Every row gives one point. Before rounding, the points of a table are all equally far from one centre. They may lie mostly on one side of it. Write the centre, to within rounding.

Points (10 x 3)
[[ 1.6  5.1 -5.4]
 [ 4.6  3.7 -0.2]
 [-3.3  1.0 -6.8]
 [ 1.4  4.2  0.1]
 [ 1.7  0.8 -9.7]
 [ 4.6 -7.0 -3.0]
 [ 2.4  4.2  0.1]
 [ 1.0  5.2 -2.4]
 [ 2.7  4.4 -6.7]
 [ 3.3  0.2 -9.7]]
Centre: [ 1.8 -1.1 -3.5]

Points (18 x 11)
[[  7.4   4.3   2.7  -0.8  -8.6   2.1  -3.3   3.5  -0.7   2.9   1.7]
 [  5.6  -0.3  -1.2   0.1  -6.1   0.0  -2.9   6.5  -0.6   8.3   4.7]
 [  7.4   3.5  -1.9   1.2  -7.7   0.7  -4.2   5.1   1.4   3.4   0.2]
 [  5.8   4.1   2.1   3.7  -9.5  -1.6  -2.4   1.8   1.2   5.3   2.8]
 [  1.2   2.9  -2.9   4.7 -10.0  -4.1  -2.3   3.9  -1.4   5.8   4.8]
 [  8.7   2.7   2.5  -2.1  -8.0  -2.9  -0.7   3.0  -0.2   3.0   3.7]
 [  1.0   7.1   0.2  -0.1 -10.8  -0.4  -4.3   3.6   0.5   4.3   3.9]
 [  7.1   2.4  -3.3  -4.3  -5.6  -5.2  -2.5  -0.1   0.5   2.4   2.6]
 [  6.1   5.1  -0.8  -5.6  -5.9  -1.5  -3.2   6.2   0.5   0.5   3.9]
 [  5.1   3.8  -2.9   3.9  -6.9  -0.4  -5.8   6.4   0.5   4.2   4.0]
 [  6.3   5.1  -1.9   6.4  -5.1  -2.0  -1.0   1.0   1.1   4.8   3.9]
 [  5.7   4.6  -2.5  -1.6  -6.6   0.6  -4.8   7.5  -2.5   1.9   5.6]
 [  8.5  -0.1   2.5  -0.1  -5.5  -2.2  -2.5   5.8  -6.7   1.9   3.1]
 [  4.4  -0.2   2.8   0.0  -5.8  -2.9  -2.9   8.6   3.2   4.9   3.5]
 [  4.2   5.9  -1.4   3.6  -6.3  -4.3   3.3   1.9  -0.5   7.7   1.8]
 [  5.2   6.3   0.4   3.5  -9.1  -4.6  -0.4   3.9  -1.3   6.0   0.9]
 [  6.9   2.1  -4.7   2.0  -6.3  -1.8  -0.5   4.4  -4.9   5.5   4.9]
 [  3.4   3.9   2.9  -2.3  -4.7   1.0  -3.6   4.1  -1.3   8.7   7.1]]
Centre: [ 0.6  2.3  0.4  0.3 -2.8 -1.9 -1.5  2.7 -2.2  2.2  1.6]
